Rows are points. To make a cloud, some directions were put in groups of two or more. Within a group, all points are equally far from the middle, so they leave a hole (a ring in 2 directions, a hollow ball in 3). The other directions are filled evenly. Then the cloud was stretched, turned, moved and blurred a little. How many holes are there, and how many directions does each take, smallest first?
In the rows, 128 means zero.

Cloud, 22 rows:
[[118 116  86]
 [126 160 174]
 [124 140 126]
 [123 120 125]
 [155  79  71]
 [ 88  93 119]
 [108 142  98]
 [130 116  89]
 [126 149 187]
 [ 90 103 137]
 [ 86 112 138]
 [103 119 156]
 [109 107  74]
 [ 95  90 113]
 [110 144 107]
 [131 136 195]
 [ 93 141 167]
 [ 93  95  97]
 [127 117 197]
 [106  95 149]
 [113 105  68]
 [121 115  50]]
Holes: 0

Cloud:
[[117 119 160 180 107 108]
 [150 150 149 151 176 170]
 [161 132 143 147 177 108]
 [164  96 115 140 123 166]
 [191 144 146 121 123 109]
 [118 163  93 170 118 116]
 [108 154 141 111  82  73]
 [105 170 121 108 135  74]
 [135 109 144 183 123 134]
 [ 86 176  78 116 123 122]
 [151 165  96 117 184 114]
 [ 97 164 121 121 172 102]
 [128 112  55 145 124 149]
 [132 125  79 174 113 161]
 [157 163 119 173 167 155]
 [119 125 162 183  93 119]
 [142 171 184 147 158 143]
 [160 112 120 108 163 117]
 [129 140 164 177  75 129]
 [139 137  74 138  72 166]
 [124 155  86  84 101 111]
 [134 143 109 126 163  82]
 [ 84 146 113 175 143 124]
 [125  99 115 109 138 107]
 [150 185 144 165 170 138]
 [172 159 186 132 139 100]
 [ 89 191 115 134  89 129]
 [ 85 162 102 117  78 101]
 [116 133  96 108  71  96]
 [ 95 168  79 118 145 102]
 [164 159 145  89 133 127]
 [161 109 143 171 126 158]
 [151 181  96 105 150 166]
 [107 131  48 130 107 132]
 [132 147 138 126 187 149]
 [147 163  99 150  76 171]
 [143 148 155 151  87 173]
 [164 175 120  97 139 156]
 [124 141 130 156  80 179]
 [110 153 112 118  90 169]
 [180 126 140 103 147 129]
 [122 187 107 140 171 106]
 [155 118 112 142  65 142]
 [126 142  58 142  98 179]
 [133 141  41 119 112 145]
 [165 181 167 121 105 142]
 [ 73 174 130 153  95 115]]
Holes: 1 (6)

Cloud (75 x 8):
[[ 94 151 107 123  94 114 128 158]
 [117 144 101 166 117 148  65 134]
 [154 161 131 132 124 113 140 178]
 [151 131 101 101 173  83 136 102]
 [103 106 140 165 175  86 184  97]
 [107  91 123 192 130 120  81 148]
 [108  98  88 125 166 126  70 118]
 [147 170 106 133 115  96 164 140]
 [172 150 123 119  97 107 115 142]
 [121 168 105 172 145 107  75  88]
 [114 110  78 172 159 114 116 168]
 [118  70 153 146 107  94 154 143]
 [142  88 137 197 146 104 108 142]
 [109 140 107 180 135 134  86 168]
 [170 100 171 144 129 113 155 129]
 [ 96  54 138 169 177 153 113 120]
 [ 98 152 148 121 157 126  80 131]
 [ 99 167 147 108 114  78  93  96]
 [169 139 151 149 188 129 129 121]
 [126 149 135 218 128  91 115 121]
 [133 153 118 172 200  96 127 101]
 [115 149 100 140 162 136  91  69]
 [ 90  58 112 193 149 150 128 145]
 [ 80 136  99 130 109 113 116 102]
 [140 146 119 137 129 163  83 149]
 [133 176 111 119  93 107 132 133]
 [143  73  91 178 128 117 119 112]
 [105 137 136 107 134 139 155  77]
 [123 109 123 124 187 177  96 109]
 [122 161 115 163 138 163  88  90]
 [111 149 160 159 182 109 120 133]
 [138 146 130 108 135  99 144 173]
 [ 87 119 142 164  76  96 124 148]
 [ 84 120 146 141 174 149  84 124]
 [ 96 110 146 221 126 131 122 150]
 [127 126 124 166 176  86 177  92]
 [113 148 175 197 139  90 138 102]
 [ 69  84 134  99 157 134 132 107]
 [132 152 113 143 209 124 124 107]
 [ 78  77 118 193 133 125 168 139]
 [125 128 103 146 202  88 131 120]
 [ 77 110 142 174 118  81 171 113]
 [142  84 133 132 181 117 161  74]
 [131  77 120 125 135  66 135 116]
 [ 83  85 161 174 187 146 117  98]
 [100  80 150 118 102 101 116 134]
 [ 63 106 125 188 164  99 151 108]
 [106 136 119 133  85  95 108 165]
 [107 104 144 181 111  96 193 133]
 [147 132 146 218 147 139 153 126]
 [ 86 146 168 155 121  73 103 101]
 [105 179 144 169 126  77  88 106]
 [114 100  99 107 183 157 117 127]
 [123 138 154 145 128 131 201 110]
 [ 87 193 141 115 126  97 134 128]
 [140  92 170  98 127 131 144  98]
 [159 117 161 101 124 100 126  93]
 [115 135 123  67 136 108 112 108]
 [104 138 185 183 119 146 169 120]
 [138  88  76 144 145  88  98 130]
 [142 100 189 129 146 140 155 114]
 [ 61 120  95 172 129 102 123 125]
 [142  62 125 164 179 110 124  89]
 [131  65 146 193 137 143 107 124]
 [124 142 105  79 155  91 119 109]
 [107 109 101 127 167  63 117 113]
 [129 146 144 125  90 157 137 127]
 [121 153 162 155 127  61 170 105]
 [ 93 135 196 167 132 115 172 105]
 [105  91  90 159 103  88 124 137]
 [122 172 126 191 108  87  94 133]
 [140 190 152 113 144  83 149 109]
 [ 94  70 119 214 143 142 147 129]
 [107 123 153 195 194 141 156  94]
 [109 164 104 119 132 135 156 120]]
Holes: 3 (2, 2, 4)

Cloud (102 x 9):
[[119  77 108 127 141  87 180 177 128]
 [179 109 142 129  99 111 128 175 148]
 [115 146 139 136 135 101 204 126 164]
 [160  67 120 129 137 126 174  77 106]
 [132 174 143 112 118  84 102 149 142]
 [114  82 145 144 108 173 103 116 118]
 [110  98  68 141 138 164 131 114 205]
 [197 135 140 118  93 124 140 150 148]
 [125 120 127 103 164 162 183 184 142]
 [151 161 106 161 167 104 104 148 124]
 [109 123 110 123  85 115 164  75  91]
 [ 91 113 164 110 123 118  99 119 127]
 [144 134  85 124  79 110 155  70 135]
 [140  87 163 100 106  91 169  84  88]
 [107 124 121 136 147 126 152 223 134]
 [116  78 149 153 101 118 137 128  75]
 [138  70 125 155 127 132 180  68 116]
 [165 114  62 112 100 124 135  67 141]
 [119  91 150 129 165 149 201  94 125]
 [126 152 109 123 134  57 116 159 128]
 [152 153 123 129  95 159 130 130  93]
 [153  73 160  99 126 143 180 121 156]
 [169 118 175 140 143 132 123 173 106]
 [158 116 105 105  85 101 116 112 171]
 [114  91 132 125 137 143  69 114 120]
 [108  85  75 128 148 156  94 153 126]
 [111  60 103 154 151 127 165 127 189]
 [122  68 168 124 117 142 159 177 136]
 [172  79  97 130 144 144 191  95 162]
 [123 118 106 120  71 155 165 133 117]
 [133 143 119 117 153  66 120 182 127]
 [165 111 121 106 136 107 212 122 167]
 [146  95 116 166  96  76 168  91 107]
 [146 141 179 172 133 132 165 111 152]
 [ 82  95 154 145 144  91 200 133  87]
 [147  92 110 155  94 161  75 169 151]
 [187 143 125 172  99 155  99 141 121]
 [146 101 145 123 105 164 187  89 105]
 [122 126 124 142 154 135 177 108 191]
 [151 146 146 155 160 111 145 181  96]
 [ 82 103 141 139 102 147 121 100 117]
 [133 105 126 144 160 174 190 116 167]
 [127 156 110 169  75 102 128 102  81]
 [ 63 104 138 114 140 104 124 196 113]
 [187 106 106 114 104  94 182 107  92]
 [ 95 102 153 108 103 111 124 131  65]
 [ 93 101 119 115 174 116 161 149  76]
 [132  98 111  82 163 128 104 140 170]
 [162  95 143 126 105  59 145 128 102]
 [132 151  97 181 151  73 134 129 119]
 [145 139 111 170  82 104 126  53 113]
 [164 121  62 104 119  83 113  85 131]
 [190 117 145 119 122  65 150 104  87]
 [121  77 135  97 189 138 155 128 153]
 [ 61 114 119 155 140 127 143 112 125]
 [153 149 121 139  77 154 148  91 157]
 [177 131 109  96 157  86 187 150 123]
 [180 125 124 136  93 103 117  56 159]
 [102 141 127 141  64 141 142 144 153]
 [152  89 101  87  88 112 141 132 114]
 [157 137 168 109 150 112 177 158 171]
 [138 132 148 183  76 110  97 176 110]
 [151 163 116 134 169  87 138 127 106]
 [150 142 117 160 101 184  85 133 153]
 [159 121 163 156 120 166 100 104 107]
 [168 119 177 103 146 153 179 153 145]
 [200 122 116  97  96  95 164 114 100]
 [ 94 136 147 134 160  93 176 171  56]
 [ 71 100 119 157 149 141 153 199 125]
 [113 139 163 127  91 121  85 178 150]
 [ 99  97 154 143 172 170 146 176 162]
 [121  83 157 132 176 155 148 142 179]
 [116  60 140 149 142 113 147 180 124]
 [136  82 105 100 135 142  91 101 121]
 [149 152 114 174  62  99 144 110  99]
 [150  86 163  80 161  77 181 137 112]
 [127 153 171 167  87 154 136 115  92]
 [166 160 140 133  85  81  98 155  84]
 [137  93 129 146  86 138 160 178 118]
 [129 106 134 187 165 148 139 153  96]
 [118  96 108  98 155 114 142 147 194]
 [154 173  93 157  99 111 110  76 135]
 [145  70 130 141 126 175 167 134 132]
 [142  98 123 141  94 159 189 118 102]
 [145 148  86  87 129 116 159 154 162]
 [141 172 188 143  77 123 124 129 133]
 [119 125 148 156  93 166  82 140 178]
 [123 136 147 135 156 169 183 175 147]
 [139 153 132 127  74 146 129 183 110]
 [146 112 133 127 187 112 151  82 146]
 [ 94 111 133 166 151 131 202 106 108]
 [155 133 163 106 101 144 110 109 168]
 [148 119 105  96 138  89  88 118 168]
 [174 111 116 110 160 103 165 138 179]
 [147 134 180 143  96 168 156 107 148]
 [139  83  80 141 143 141 200 130 161]
 [ 84  82 111 152 157  98 177 110 122]
 [110 166 157 157 157 137 140 173 137]
 [184 148 168 121  98 110 147  81 141]
 [158  90  96 170 112 110 162 144 174]
 [117  97 186 148 135 102 160 138 153]
 [119 108 172 162  87  81 144 130 107]]
Holes: 2 (2, 6)
